Every row gives one point. Any point is a mix of the corners, with weights that add up to 1. It lies inside the corners' shape when no weight is negative. Say inside or outside, and name the corners with a negative weight.

Corners:
(1): [-46 -16 -56]
(2): [ 54 -61 -11]
(3): [-8 21 21]
(4): [18 48 15]
Points:
[17 32 31] => outside (1)
[22 23  7] => inside
[ 9 31 12] => inside
[30 24 19] => outside (1)
[-6 17 17] => inside
[-15   2 -26] => inside
[ 46 -52 -11] => inside
[-23   1 -32] => inside

Corners:
(1): [ 58 -11 -31   0 -26  30 -20 -56 -44]
(2): [-64   3 -12 -21   4  40  -3 -25  22]
(3): [ 17 -69 -19   4  14 -39  51  25  -9]
(4): [ -6   0 -28  19  26 -19  -2 -27 -33]
(5): [ 95 -17  49 -41  59  16  35   2  35]
(6): [ 11  49 -34  55 -14   4 -34   0 -53]
(7): [ -1  -8 -10  -7 -13  -7  15  -7  68]
(8): [-27   8 -31 -24  16 -22  35 -16 -56]
(9): [-26 -17  47  38  32 -43  67  12  15]
(10): [-24 -14   9  17  -9 -52  -5  12 -22]
Points:
[-41  31 -29  36 -16 -46  14 -25 -50] => outside (2, 3, 5)
[ -5  12  -8   6   2  -3   0 -20  -8] => outside (3)
[ -8  17 -24  -6   8  14 -15 -36 -23] => outside (3, 9)
[ 42  -3 -15 -15  22  11  -1 -13 -43] => outside (7, 9)
[-7  8 16  7 13 -5 22 -5  5] => outside (3, 4)
[  5 -15  -2   9   4 -28  21   2   0] => outside (2)
[ 14  13   5  -4   1  11   5 -17   5] => outside (3, 4)
[-11   3 -17   1   9 -19  14  -9 -34] => inside

Corners:
(1): [-20 -47  47 -42 -15  23 -10  20 -10  -9 -28  11 -21  20  34   2   6 -17]
(2): [ 15   9  14  -3  -7  35  35 -16   5  16  -6  14  23 -42  -8  15  17  22]
(3): [ 37  76  15  33  59  13   0   4  39 -32  -2  35 -31 -13   7 -47 -31 -47]
(4): [ 30 -22 -15  23 -16 -16 -16 -51 -30  41 -18  11  45   5  39 -71 -46   0]
(5): [ 13  -7 -42   5  54  95 -24  -3   3  36   0  19 -36  -9  42  42  56 -19]
(6): [ 38  -2  26 -26   4  -3  20   9   2  36  22 -11 -16   5   3  28  36  70]
(7): [ 34  54 -37  17  47   5  29  -5  -4  74 -25 -21 -14 -24  -7 -46 -13 -59]
(8): [  2 -28   4 -21 -59   8 -36  27  26 -30  36  43  13 -16 -24  12  16  30]
(9): [ 35 -16  29 -34 -15 -23   9 -52 -32  12 -37  -2   1  39 -27 -34   0 -15]
(10): [-15 -45  53  24   4 -24 -19 -29  19  10  46   2  54  24  16  23   0 -25]
(11): [ 21  14 -15 -32  -9  28  34  22  -4 -22  -9   9  15  19  11 -16  -5 -49]
(12): [ 16  -7  38 -30 -23  -3 -20 -33  -1   9  51  35  18   2  15 -36  48 -27]
(13): [ -6  19  38 -32 -19 -11 -10 -63   1  16 -37 -21  17  23  20  -9   5 -21]
(14): [ 18 -22  -6  -1  14  10 -14  40 -31 -18  60  -5  65 -56 -28 -30 -58  81]
(15): [  4  16  18  60  56  26  11  -9   7 -24  13 -54 -69 -11  37 -26  -1  -9]
(16): [  0 -69  -8 -67  -7 -14 -20 -27  11  -6  41  61  80 -26  30 -30  18  14]
(17): [ 45 -11  19   1  12  31 -17  -2  36  -8  29  -7   2 -27  -2 -71 -26  40]
(18): [ 21 -16   1  -9  20   5   0 -47 -30  24  -1  -9 -15 -11  56 -11 -65 -10]
(19): [ 47   4  53   3  14 -30  10 -15   2  14  -7 -33  27 -28  22  26  22 -34]
Points:
[ -8 -16  11   6  14   6 -16 -19  -4   5  13  10  16 -18  30  -5  -2 -22] => outside (6, 9, 11, 17)
[ 16 -14  13 -10   5   8  -1 -15  -3  12   6   0  10  -3  17  -7   6  -8] => outside (3)
[ 20   4   3 -11   9  18   1  -3  -1   9  -6   6  -8 -13  13 -17   0  -7] => outside (10)
[ 21   3  16  -9  12   4  -2 -19   8  13  -2   6 -10   7  23 -17  11 -29] => outside (2, 14)

Corners:
(1): [ 27 -12 -16  -7  14 -12   3 -33 -46  22  19 -15 -33  13 -14  12   5 -16
 -14  14]
(2): [ 13 -16   9   6 -55  32 -70  -8  -5  28 -20   1  18  -5  23  -9   9 -39
  12  -1]
(3): [ 18 -18 -13   2   7  20  10  -7 -17 -13  -1   3   3  -2  -2  16 -13  -3
   3 -24]
(4): [ 30  24  15  20   1 -10   3  41   4  19  12  41 -22 -16   0  10  11   6
 -34   8]
(5): [-17 -23  -8   6 -14  22  18  11  12  -4   4  12  -8  16  -8  18   7   7
  15 -22]
(6): [ 13 -20 -22   6 -17  -2  -8   7 -13  16  -8  39  -7  -8 -26 -22  -5  -6
  29 -19]
(7): [ 17  48   0  13  16   5  19   9 -45  17  -3 -35  -8  -9 -12 -13 -40   6
   8  36]
(8): [  6 -12  -2   2  -2 -26  16  -8  21  22 -27 -17  -8  17  47   2 -28  23
  23  32]
(9): [-20   4   8 -35  21  18  12  -4 -55   8  16  39  -5  19   2  17  -1  10
 -58 -34]
(10): [ -3 -12 -28   1   2  20  12 -15   6  14  -6 -17   3 -13   0   3  -1  -5
   9  -9]
(11): [ 35  -2  -2   1 -58   4   1  -7   9  27 -30 -11  -6 -10 -12   4 -11 -11
   9 -32]
(12): [ 17 -23  -6  10  11  20  25 -14   3  -2 -12 -18 -26   6   4   2  -5   3
 -17  25]
(13): [-36 -15   6  22  33  15  23  -1  -2 -43  80 -13  -7   1 -19 -13 -12   1
 -46  31]
(14): [  0   5 -22  -7  -4  22 -29   6   2 -31 -23  -9  58   5 -22  13  -3  -7
  13  -5]
(15): [-20  -7 -27   1   2   0 -18  94  -7   9 -20  45   8  -9   0   0   4   5
  -4 -38]
(16): [  1 -15  -1  17   8   0  22   3  14 -18   7   4  15   5  -1  -6  -7 -31
   1  24]
(17): [ -2 -13  -9 -19   6 -24  20   5 -32   3  12  13  40  -3 -10  33   0  12
  -7  27]
(18): [ -7   1  95  13  19  25  -3  -9  -2 -11  54 -21  18   6 -20 -11 -22 -11
  -6  46]
(19): [-80 -17   3   3  21  -8  22  -7  12 -23  17 -22 -11  -3  14   1 -52   5
   8  13]
(20): [ -7 -17 -10 -35   4  13   1  21  21  18 -11   4  -2  13  12  41 -14 -15
  18  25]
(21): [  2 -13 -17 -50  13  14   7  21  -2 -65  -3   6  -9  -3  21   5 -13   5
  30 -12]
Points:
[  8  -5 -16   1   6   4  16  -9 -16   6   5  -3 -14  -7  -2   2 -12  -8
  -5   6] => outside (5, 8, 14, 15, 18)
[ -3  -8   5  -8  17   6   6  -6 -15 -11  16  -1  -1   7   3   6 -13  -3
 -11  21] => outside (5, 10, 11, 15)
[ -3 -10  -3   1   3   8   7   3   1  -6   4  -3  -6   3   4   0 -12  -1
   2   6] => outside (17)
[  6 -12  -4  -4   2  12   4  -9  -8  -9   0  -6  -4   6  -1   1 -12  -8
   5   5] => outside (4, 10, 15, 17)
[ -7  -6  -7  -7   7   1  11   3 -11  -3   5  -5   6   3  -7   7 -16   0
   7   5] => outside (2, 4, 12)
[-11  -4   8  -1   5  12   2   2  -7 -17  14   0  14  -3  -9   4 -18  -7
  -6  14] => outside (1, 5, 8, 10, 15)
[ -1  -3  -1  -1   2  15  -3   2  -4 -12   0 -10   2   2   5   0 -11  -4
   1   2] => outside (6, 17, 20)
[-13 -11 -15   5  10  -3  21  11  -5   6   2   7 -11   3   2   8 -13   4
 -10   1] => outside (2, 14, 18, 21)
